Each row is a point. Each copy is the shape, with its points in the same order, turned, moved and blurred by noise. Say if it was mirrored as well.

Shape (9 x 3)
[[  6  59 -13]
 [-45 -23  15]
 [ 11  51 -48]
 [-50 -26 -35]
 [ 34  11  -2]
 [-48  47  13]
 [ 34  30  17]
 [  4  50  33]
 [ 25  23  -9]]
Copy 1 (9 x 3)
[[ 17  59  13]
 [  0 -11 -57]
 [-16  58  26]
 [-46   1 -49]
 [ 14   4  25]
 [ 23  53 -44]
 [ 41  14  22]
 [ 55  40  -4]
 [ 12  19  21]]
Copy 1 is: mirrored
Copy 2 (9 x 3)
[[ 11  72 -25]
 [-25   1  40]
 [ 14  51 -55]
 [-31 -15  -7]
 [ 45  35   1]
 [-39  66   8]
 [ 42  62  11]
 [ 10  83  23]
 [ 37  46  -9]]
Copy 2 is: only turned

Shape (7 x 4)
[[-24  10   7 -28]
 [-45  47  -9   1]
 [ -1 -65  45 -22]
 [ 16   8  35   2]
 [ 24   7 -58 -25]
 [ 26  83 -34 -34]
 [-28 -12   9  57]]
Copy 1 (7 x 4)
[[-37  -1  -7 -25]
 [-58   1 -32  19]
 [  7 -30  52 -64]
 [ -4  20  34  -5]
 [ 24 -12 -63  -1]
 [-18  56 -79   4]
 [-31 -41  28  41]]
Copy 1 is: only turned
Copy 2 (7 x 4)
[[  2  16  -9 -31]
 [-41  47  -6  -6]
 [ 43 -54  23 -25]
 [ 33   7   6  14]
 [ 10  14 -85 -21]
 [ 11  88 -66  -4]
 [-33 -22   9  32]]
Copy 2 is: only turned

Shape (10 x 6)
[[-15  14 -26 -78  41  38]
 [-18   8 -82 -23  40  40]
 [ -8  41 -35  29  37 -39]
 [ 17  20   7  13 -13  -7]
 [ 45 -36  31  15  12 -18]
 [  9  14  -1  33 -12 -25]
 [ 18 -15  36  31  15  17]
 [-29  43 -13  31  18 -25]
 [-36 -32 -17 -43  22  11]
 [  9 -15  16  13  -3 -21]]
Copy 1 (10 x 6)
[[-16  28 -49 -70  56   5]
 [-17  39 -75 -19  28  58]
 [  0  53 -30  42 -18 -19]
 [ 27  22   6   2 -12  -1]
 [ 39 -28  30  29  34 -17]
 [ 24  13  10  27 -35  -3]
 [  1  -7  47  24  28   8]
 [-16  49  -8  23 -33  -7]
 [-38 -22 -38 -34  31   4]
 [ 14 -12  12  15  -4 -14]]
Copy 1 is: only turned
Copy 2 (10 x 6)
[[ -7  -9 -39 -75  29  36]
 [  6  -3 -95 -44  28  -2]
 [-10  51 -34  25  50 -24]
 [ 10  38   4  10 -16  -5]
 [ 54   0  33  16  -5 -18]
 [  3  38  -1  34  -6 -18]
 [ 45   5   6  31  -8  20]
 [-27  39 -31  38  29   0]
 [-15 -45 -28 -30  15   5]
 [ 12   9  13  23  -6 -14]]
Copy 2 is: only turned
Copy 3 (10 x 6)
[[-45  -6 -13 -80  27  35]
 [-27 -19 -56 -22  59  55]
 [ -6  33 -38  18  52 -26]
 [ 16  10 -16   5 -16 -14]
 [ 36 -34  28  -1   0 -42]
 [ 22  18 -10  33  -1 -24]
 [ -4 -42   4  13 -18 -37]
 [-24  37 -29  28  24 -23]
 [-31 -14  30 -27  37  37]
 [ 16  -5  19  13   3 -18]]
Copy 3 is: mirrored

Shape (12 x 6)
[[ 24   8 -22 -35 -20  10]
 [ 69 -34  35  19  62  16]
 [ 36  38 -50 -35   8 -70]
 [ 31  41 -57 -59  15   7]
 [ -2  49 -31 -48  -2 -37]
 [ -8  12  -4   5  -8  47]
 [ 31  -9  47  -4  30  32]
 [  1  50 -18  26  38  25]
 [ 70   7  32  33  29  60]
 [ 39  37 -35 -15  -3 -40]
 [ -1  20 -49 -19 -39 -23]
 [-42 -28 -53  -5 -18  35]]
Copy 1 (12 x 6)
[[ 18 -31 -14  -9  14 -29]
 [ 61  18  43  35 -41  36]
 [ 53  33 -38   3  65 -53]
 [ 40 -23 -40 -17  63   0]
 [ 13  18 -26 -33  61 -38]
 [-33 -27   2   1  -1   9]
 [ 21  -1  47  -5 -27  24]
 [-20  15   2  22  41  35]
 [ 25 -24  60  46 -11  43]
 [ 31  14 -15  15  53 -42]
 [ -7  -8 -44   3  34 -57]
 [-40 -24 -67  -4 -23  -4]]
Copy 1 is: mirrored
Copy 2 (12 x 6)
[[ 41  29 -24 -10 -26  12]
 [ 68 -33  70  27  13   0]
 [ 78  84 -33  19   8 -38]
 [ 72  68 -31   1   0  37]
 [ 33  91 -27  -4   3  -9]
 [ -7   7  -5  15 -13  37]
 [ 27  -7  60   5  -3  19]
 [ 11  40   8  65  23  36]
 [ 43 -22  61  54 -27  42]
 [ 61  65 -26  30 -12 -21]
 [ 21  48 -63   5 -18 -15]
 [-12  -8 -67  -9  17  31]]
Copy 2 is: only turned

Shape (12 x 8)
[[ 34  52 -39   0   2 -53  -4   7]
 [  2 -74  19  26   7  12  54  14]
 [ 20 -37  28 -10  11   7  49  47]
 [ -4  -7 -55   1  24 -42 -19  29]
 [ 20 -20  24 -24  23  -8 -72 -39]
 [-21  28 -51 -17 -12   5  26  22]
 [ -9 -17  52 -38  -2 -67 -74 -16]
 [-23  51 -33   2 -15 -51 -22  23]
 [ 23 -66  15  27 -15  24  25  52]
 [  7 -61   2  -6  21  -5  59  16]
 [ 21  -9 -12 -60 -29 -59 -66  -6]
 [ 12 -73  20  21 -28  -3  45  -4]]
Copy 1 (12 x 8)
[[ 33  65 -38 -19 -22 -32  16 -19]
 [ 28 -30  21  35  21  36 -22  55]
 [ 25 -22   9  -2  -1   8  14  76]
 [ 14  27 -66  -9  19 -24 -28  10]
 [-12 -23  15 -25  55 -50  16 -45]
 [ -8  20 -56 -18 -36  31   1   9]
 [-35  -6  32 -35  24 -95 -25 -20]
 [-20  54 -49  -2 -37 -40 -11 -12]
 [ 39 -57  -6  39  -2   5   1  59]
 [ 33 -12  10  -6  23  35 -21  63]
 [  6 -10 -14 -62  -7 -75 -25 -39]
 [ 41 -37  37  26  -3  23 -34  32]]
Copy 1 is: mirrored
Copy 2 (12 x 8)
[[ 33  49  -3  26 -25 -60 -33  16]
 [ 27 -34 -10   5  46  36  50   4]
 [ 33 -16  23 -10  19  30  37  42]
 [ 15 -25 -13  38 -17 -32 -43  33]
 [  4 -27  67  10   0 -22 -43 -61]
 [-14  27 -32  21 -41  15 -13  28]
 [-25 -26  63 -32  26 -60 -58 -26]
 [-18  41 -17  17  -9 -44 -59  26]
 [ 53 -23  -7 -11  47  54  10  23]
 [ 23 -43  -2   4   9  16  55  26]
 [  4 -21  21 -45 -32 -60 -70 -24]
 [ 26 -23 -18 -21  47  20  40 -15]]
Copy 2 is: mirrored

Shape (15 x 9)
[[ 34  42 -11 -36 -30  20 -10   9 -53]
 [  0 -36  -1  21  -5  43  16 -22 -28]
 [  7  20 -17 -49  28  45 -43   8  41]
 [  4 -20 -22  30  46  -2 -16 -30   2]
 [ 17  -1  30   3 -25  19 -18  10 -38]
 [ 48  65  14 -53 -37  38 -32  23  -5]
 [ 31 -38  13  -6   6   4  12 -42 -34]
 [ 28 -22  -9  -1 -11  -3 -14 -10 -24]
 [-23 -23  14  13  14  -3  -9 -23 -48]
 [ -5  44 -49 -50 -25 -10  46 -17  13]
 [ 18   4  10 -38 -12  26 -17  11 -56]
 [-23  10 -23 -37  -1 -33  22 -15  28]
 [-20   1   6  13  22  -9  24 -26  -3]
 [  7 -13  -7  -5  32  12  10 -61  -5]
 [ 18 -12   2  -2  30   6  22  11 -14]]
Copy 1 (15 x 9)
[[ 12  76 -15  29 -31  25 -24  19 -25]
 [  5  11  19  41  51  24   3  11 -20]
 [-10  39  13 -43 -12  30 -27 -30  36]
 [ -8 -33 -21  21  28   7  -6 -35  -4]
 [ 31  22  21  23 -16  41 -22  16 -50]
 [ 33  92  12 -10 -48  23 -48   0  -5]
 [  4   9  -7  20  45 -11 -19  13 -50]
 [ 11   3 -16  21   8  13 -36  17 -17]
 [-21 -11   0  28   5  27   9  16 -61]
 [ -8  67  -8  15 -21 -41  33  28  35]
 [  6  56  -3   1  -7  42 -32  21 -49]
 [-24  13   1  -4 -23 -38  29  20  10]
 [ -5  -4  10  18   6 -10  38   0 -18]
 [-19   8   3  20  39 -19 -10 -24 -17]
 [ 24   8 -16  -3  27  15  16   3 -19]]
Copy 1 is: mirrored
Copy 2 (15 x 9)
[[ 25  -8 -61 -60 -28 -22  23   8 -21]
 [-29 -38 -15  16 -27  16  16  16  13]
 [  3  28 -49 -36  18  56 -27 -25 -14]
 [-11  -2  -8  44   0  -3 -30 -19   3]
 [ -5  -7 -14 -33 -46  -2  -4  28 -14]
 [ 45  21 -64 -95 -42  21   7   0 -20]
 [  3 -40 -14   8  -6 -14 -12  41  33]
 [  7 -27  -4 -16 -12 -13 -12   7   0]
 [-37   1 -11  15 -20 -34 -12  32  10]
 [ 33  16 -26 -46  34 -16  74 -23  19]
 [ -1 -16 -56 -49 -27 -12   3  34 -16]
 [  4  25   6 -22  46 -10  27 -14  24]
 [ -8  22  -3  30  -2 -12  15  16  17]
 [  0 -11 -36  35  10  -2  -7   4  45]
 [ 15  -4 -12  13   4   4   6  30 -14]]
Copy 2 is: mirrored
Copy 3 (15 x 9)
[[ 54  38  25 -40 -25   6 -32  -9 -41]
 [ 20  -7  17  23 -22  17  46 -13 -17]
 [ 33  55 -36  -9 -24  -8 -21  20  56]
 [-12  -4 -16  54   2 -11  -6 -32  11]
 [ 46  21  61  -5  -8  -2   3 -16  -5]
 [ 68  68  26 -67 -23  11 -42 -15  13]
 [ 36 -25   5   1   5 -21  23 -30 -14]
 [ 27 -16  21   2  -8  -3 -14 -15  -5]
 [  9   6  26  34  -4 -36  23 -15 -29]
 [-29  17 -38 -75 -29  -4 -20  -1 -25]
 [ 64  27  31 -14 -13 -11  -3   3 -24]
 [-37   9 -18 -41 -10 -39  -8   5  10]
 [-29  15   0   7   4 -21  20 -29 -12]
 [  9  -7 -35  13 -10 -21  21 -46   0]
 [  8   7   4   8  31   4   4  -7 -10]]
Copy 3 is: mirrored

Shape (17 x 11)
[[-58  35  32  38 -16   2 -43 -49  13 -89  66]
 [ 17  -6  -4  18  42  17   2  29  19   8  -7]
 [ 45   3   0  -6 -77  13  19 -28  -9 -10  43]
 [ 40  17 -20  -5 -29 -46  12 -10  11  26  52]
 [-19  -4  48  45  -8 -18 -18 -95 -21 -46  22]
 [-61   6  23  -4  37   3   2  19  30   9  10]
 [  3 -17  23 -72  -5  -9  41  10  11  -6  43]
 [-28  51 -54  21  69  26   8 -16  26   1 -28]
 [-36 -33  47   8 -30  -3 -54 -46 -29 -20  41]
 [ 16   8  46  -4 -25 -31 -20  20  40 -10 -15]
 [-11 -13  10  31  36 -10  16  25 -14 -18 -17]
 [  8 -23 -11  18  14 -16  -8 -12   9 -12 -19]
 [  3   5 -22   5 -43 -35  41 -14  20  23  28]
 [ 21 -48 -11  14  19  -3   6  -2  36 -11   0]
 [  2 -26   7 -27 -72   3  62 -14  14 -13  36]
 [  4 -10 -19   5 -60 -30  17  -5  24  -5   8]
 [-11 -14  52  37   4  26   2  24  56   8   4]]
Copy 1 (17 x 11)
[[-72  77  49  25  39   1 -51 -49   7 -39  42]
 [  9 -25 -16  -3  33  15  22  -2   4 -27 -27]
 [ 43  12 -12  -4 -41 -19 -43 -35  -4 -25  59]
 [ 55  22 -14   0  11 -53 -10  16   3  -8  43]
 [-55  24  24  39  21 -47 -52 -62 -51 -13  20]
 [-44  26  -5 -43  41  10   8  16  -5 -19 -29]
 [ 20   0   7 -86   4 -28  -5   4 -19 -52  31]
 [-16  29 -46 -10  64   6  61 -55  21   9 -39]
 [-51   3  51   1   1 -11 -64 -16 -34  11  36]
 [ 11   2   1 -12  12 -30 -60  13  22 -42 -33]
 [-18  -9  20   6  10 -11  33  -9 -12 -34 -42]
 [-13 -26  -6   8  16 -34   3 -23  12 -12 -17]
 [ 20  29 -36  -8 -20 -56   2  14   1 -13  30]
 [-12 -49 -21   1  22 -26   7  -6  11 -38   6]
 [  2  12 -26 -45 -58 -36 -20 -10  -7 -52  55]
 [  5  11 -19  -4 -32 -49 -20   0  29 -21  22]
 [-29  -5 -35   0  20  31 -31  23  -5 -55 -27]]
Copy 1 is: mirrored
Copy 2 (17 x 11)
[[ -2  84  -5  44 -60   3 -44 -27  39 -48  72]
 [ -5 -25  25  32  38  35  11  14   4  -6  17]
 [ 72 -22 -31  19 -44 -22   2  -7  22  18  39]
 [ 31 -18 -16  42   5 -53  26  31  31  30  39]
 [ 21  39  13  45 -34 -40 -27 -82  10 -50  27]
 [-56  29  32   3  15  30   0   7  27  13  13]
 [  5 -30  32 -52  -4 -22  11  11  38  29  56]
 [-37  39 -25  18  52  43  57  10  -2 -47   2]
 [  1  31  21  40 -41 -41 -65 -42 -20   6  39]
 [  7 -12  42  34 -33 -14 -19  49  24 -21  -9]
 [ -5  -3  24  18  52  18 -38  -9  21 -24   1]
 [-14 -19   6  31  20   0 -17   6  -7 -36  18]
 [ 16 -24 -37  23  -1 -38  24   5  48  18   5]
 [-11 -62  -1  38  16   7  -5   2   8 -22  37]
 [ 27 -56 -26 -15 -49 -14  -5 -23  62  21  28]
 [ 14 -32 -41  21 -25 -29 -15  27  33  -3   3]
 [ -8 -23  52  52 -16  47 -10  -4  39   3  -5]]
Copy 2 is: mirrored
Copy 3 (17 x 11)
[[-26  23  17  68  47  20 -88   0  11 -77  40]
 [ 23   6   0 -14  46   5  17  13  -4  15 -16]
 [ 25 -17  24   8 -45 -27  -5 -39  14 -28  60]
 [-10  22 -19   1  -9 -58  15 -20  14  -8  56]
 [-22  -8  40  75  52 -14 -45 -75  18 -52  13]
 [-45  11  12 -10  55  33 -28  12  16  24 -22]
 [-45  -8  29 -73  -5  -9  -4 -13  14 -20  32]
 [  5  65 -27  23  34  59  23  -5   8   3 -59]
 [-29 -50  16  34  40  -9 -86 -49 -11 -27  38]
 [ 21  15  38 -16  19 -47 -52   3  26  13  -4]
 [ -6 -11  25   4  45  -8   7   8 -17 -11 -41]
 [ 17 -10 -11   5  34 -19  -5 -21  11 -16 -36]
 [-30  10  -6  14 -31 -40  20  -6  37   7  24]
 [ 18 -23  -7 -15  42 -12  14   2  31 -15 -18]
 [-18 -38  45 -15 -51 -18   1 -11  40 -29  40]
 [ -4  -7  -4  11 -33 -42 -22   1  35 -12   6]
 [ 21 -16  45   5  57  10 -28  28  40  27   7]]
Copy 3 is: only turned
Copy 4 (17 x 11)
[[-69  16  72  39 -27 -53   7   4 -30 -70  18]
 [ 10  23   0  15  38  11   6  32  43  16  31]
 [ 15 -34  16  15 -68  27  30 -20 -30  13  34]
 [ 15   1 -40  -9 -48 -16  43  -3  -9  14  62]
 [-10 -15  58  23   2 -70 -14 -22 -55 -24  -1]
 [-47  33  10  -9  25 -29  25   8  63  -1   0]
 [  3 -29  10 -48 -15  10  65 -17  49 -14  23]
 [-26  46 -51  38  60  10 -29 -11  38 -29  15]
 [-44 -20  72 -23 -27 -48 -14  16 -32   7   6]
 [ 31  54  41 -13 -37 -22  23  14  31   5  24]
 [  8  28   5  10  48 -11  28  42  12   0 -13]
 [ 27   7  -2   4  10 -22 -13  29  17  -3   8]
 [  7  -7 -43  12 -47 -17  41 -10   6  14  10]
 [ 38 -16   4  20   5 -18   1  36  43  -1  24]
 [ 10 -45   7   8 -66  14  59 -19  23   0 -12]
 [ 21   1 -16  11 -66 -13  20  10   9   4   1]
 [ -6  28  49  42   4 -25  24  16  59  37  17]]
Copy 4 is: only turned

Shape (16 x 11)
[[-40  18  27   3  -8 -40 -16   1  31 -13   7]
 [-39  36  25  20   8  23 -14 -16  -6  33 -46]
 [ 44  -9  37 -10  15  13  40  -8   2   8 -20]
 [-15 -13  36  43   6 -36   0 -31   9   2 -42]
 [ 27 -20   9  47 -63  10  49 -60 -14 -30 -10]
 [  5   5  26  38   6 -49   3  -2  -7  45  17]
 [ -5 -36  22 -11  -8   9  -6 -57  -2   6 -49]
 [ -4  31 -11  32  19 -43  26  -4 -15  43 -11]
 [ 43  19  14  35  20 -10   0  26 -14 -24 -32]
 [ -2 -15  -5   4  -1  30  54  22  19 -20  31]
 [-14 -23 -47  23  22  15  16  22   3  43 -12]
 [ 21  25  36  37  17  18  13 -42  22 -30 -13]
 [-24  24  37  15 -51  39 -26  21  14  54  42]
 [ 26  12 -56  16 -56 -49 -18  30  29 -42  36]
 [-38 -38 -23  14 -72  10  -4 -23 -49 -21  32]
 [-15 -48  -7  23  21 -16 -36 -32 -46  53  24]]
Copy 1 (16 x 11)
[[-40   7  40  27 -38 -45   5  -6  -1  -3  10]
 [-48  47  23  39  19  18  -1 -24 -12 -29 -19]
 [ 37 -16  40  -9  -1  26  21 -34  -4 -20  -9]
 [ -4  -5  43  61   6 -36  31 -25   1 -34 -22]
 [ 48 -19  19  73 -47   1  23 -95 -18   1 -37]
 [  0   6  32  38  18 -25  52  -7 -24  17  32]
 [ -6 -18  15  44  10   3   4 -63  38 -46 -16]
 [ -2  30   2  16  22 -29  54 -14 -24  16  -8]
 [ 40   0  11  23  -2  -7  -5  11 -52 -33  -8]
 [ 11 -34  31  -9 -37  16  -7 -25 -12  52 -32]
 [ -1   0 -13  24  35   5  -1   3  11  48 -28]
 [ 21  14  65  23  -9 -11 -17 -52 -32 -21 -26]
 [-40  33  35  54 -27  49  -9 -20 -10  53  50]
 [ 34   3 -21  36 -76 -70 -23  -6 -13  50  30]
 [-30 -47 -34  73 -48  -3  -2 -78 -15  36   0]
 [-28 -36  -9  55  68 -15  17 -46  -6  23  36]]
Copy 1 is: mirrored
Copy 2 (16 x 11)
[[-48  49   9  11 -13  -9 -26   5  42   6  -3]
 [-56  15  -9  11 -27  43  10 -14 -17  49   1]
 [  4 -17  31  20  -8  -6  45   2 -20 -13 -14]
 [-44   9  17  37  -3  -6   3 -40  18  30 -47]
 [ 60  20  12  13 -19  25  21 -63  20  -3 -61]
 [-16  42  35  25  21 -30 -10 -15 -16  46 -11]
 [-19 -46  13  -8 -27  15   0 -45  13  15 -27]
 [-27  47 -11  20  14 -31  20 -12 -32  42 -15]
 [-14  14   5  67  -8  10   3  21 -33 -13 -44]
 [ 37  11  -8  12  25  11  32  32  33  -7   1]
 [  2 -13 -46  25  20 -14  15  23  -8  68   0]
 [-12  11  10  57 -15  29  23 -41   3 -22   2]
 [  9  42  39  -3 -25  46 -24  23  11  63  50]
 [ 48  61 -26  34 -25 -46 -66  34  29 -15 -23]
 [ 54  19 -12 -38  11  35 -58 -19  35  26 -39]
 [ -5 -26   8  -4  49 -11 -51 -31 -25  65  -1]]
Copy 2 is: mirrored
Copy 3 (16 x 11)
[[-34  26  33   1 -19 -25 -13 -22  37 -26   8]
 [-54  43  17  41   2  20   5 -37 -30  11  -9]
 [  1  13  15 -19  26  28  52  16  -1  16 -26]
 [-16   7  20  31  15   2  27 -51  23 -18 -38]
 [ 33 -15 -39  -5 -55  34  58 -29  -4 -24 -48]
 [ 18  18  38  43   8 -39  21  -7   9   3  -3]
 [-26 -20 -14   0  23  41  13 -49   4  13 -22]
 [  7  52   5  34  17 -47  35 -21 -16   7   3]
 [ -7  41  15   2  35  -5  23  18 -24 -50 -41]
 [-25  19 -16 -11 -28  10  62  47  17  -7  15]
 [-38  22 -47  46  19 -26  32  24  -7  16   9]
 [  2  50  14  10  -4  63  31 -11  14 -31 -19]
 [-19  11  37  46 -61   8 -31  35 -11  39   6]
 [ 15  24 -42 -22 -37 -58 -30  36  25 -59 -10]
 [-17 -55 -42   5 -70  -9   6 -16 -28 -29  19]
 [  8 -42  -8  66  33 -15   3 -19 -18   1  42]]
Copy 3 is: only turned

Shape (17 x 12)
[[-26  -1 -25 -11 -58 -36  66 -47 -62  15 -32 -25]
 [-22   1   1 -14  52  23 -37 -20 -10  54  33  10]
 [-19  57  -5 -11 -25  15  27   1  15 -32  10 -16]
 [  4   3 -23  23 -23 -19 -21   2  -2   4  -7  14]
 [  4 -12 -31  -5 -35  12   7   9  17 -40 -32  41]
 [-33 -41 -36   0  -3 -31  17 -51  48  58  32  29]
 [ 32   0  39   2  17  -9 -16 -31   1  24  16  12]
 [ -8  -9  49  -3  -7 -20   3  -4 -25   0  16  -2]
 [-26  38  64   4  19 -41 -21   2 -32 -10   2  28]
 [ -8 -24  -6 -14  -4 -48 -16 -38  13 -45   3  -6]
 [-27 -55  14  45   8  34 -11 -21 -65  -5   9 -26]
 [-11   1 -21  12  15  11  20  30 -57  33  31 -53]
 [ -4 -40 -12 -26 -30  -2 -25   4   2 -26 -37  18]
 [ 26 -50 -47   7  13  21  12 -24   2 -12  -4  30]
 [ 20  31  -6  50   1   1 -23  -1   8   6  24  28]
 [-25  10  26  -2  -4 -29  24  -8  34 -50 -44 -31]
 [-19  26 -12  23  -9  -9  24  23 -43 -12  15 -36]]
Copy 1 (17 x 12)
[[-13  45 -30  30  29 -46 -11 -13 -94  14  -2 -38]
 [ 15 -44 -33 -25  10  50 -33   2  20  47   1 -24]
 [-44  31  52   6  -3  17 -14  -9 -20   5  -9   6]
 [ 32  26  -9  23  -3  -3 -20  17   0   7  -5  18]
 [ -1  20  -8  11 -35  -6   2  19 -19 -39 -32  42]
 [ 11  16 -86  27  -7  10 -11 -59  23  40 -34  -9]
 [ 55 -15  -3 -23 -13  16   8 -23  -2  37  26   0]
 [  6 -23  11  -7   0 -29  -5 -17 -16  29  36   9]
 [ 22 -23  24 -34  29  -9 -45 -26 -21  24  44  49]
 [ 11  26 -13 -14 -22 -35 -27 -34  14 -26  24  -5]
 [ 23 -73   3  34   0 -35 -36  18 -17   1   9 -56]
 [-22 -20   4  33  54   4   1  40  -3  34  24 -48]
 [  6   8 -28 -17 -40 -37 -13  31 -11 -18 -13  18]
 [ 30 -10 -41  19 -25  15  18   6  -3 -45 -21 -15]
 [ 46   3  23  34  -2  41 -17   2  14  17   4  23]
 [ -9  28  41 -30   6 -55  -8 -36  -2 -19 -22  10]
 [-19   4  32  34  45 -12 -20  16 -16   8  25 -15]]
Copy 1 is: only turned
Copy 2 (17 x 12)
[[-55  53 -41 -24  36 -10  47 -19 -46 -10  44  60]
 [  1   3   3   4   9 -40 -24 -49  18  19 -21 -60]
 [  7  39   5  24 -10  14  33  22 -10 -43 -20  14]
 [ -7  10  -7   1  16  -5  15  -1  17  16 -49  38]
 [-12 -28  17 -34 -23  12  34  -2  24 -13 -29  53]
 [-52 -20   5  -2  32 -95  33 -24  42 -13  -2  12]
 [-11  12  33  29  30 -14 -36 -26  33  25  -2  19]
 [-28   7  10  40   9   1 -22  -8 -10  27  14  16]
 [ -3  17  41  37   8 -14 -34   4 -56  39 -16   6]
 [-49  -9   3   7  15 -28 -42   6   2 -36 -20  51]
 [-26 -26 -43  46   7  16 -18 -93 -19  13   7  26]
 [ 22   8 -80  31  16  12  17 -22 -13  15  17 -20]
 [-46 -30  13 -37   2  24  -6 -13  12  -1 -37  45]
 [ 12 -42 -13 -28   2 -16   8 -46  43 -20  -6  52]
 [ 40  19  12  35  12 -15   1 -10  26  23 -54  24]
 [-31 -16  23  14  43  29  12  33 -38 -57 -22  32]
 [  9  21 -38  31   7  17  16  10 -37   0  -8  25]]
Copy 2 is: mirrored
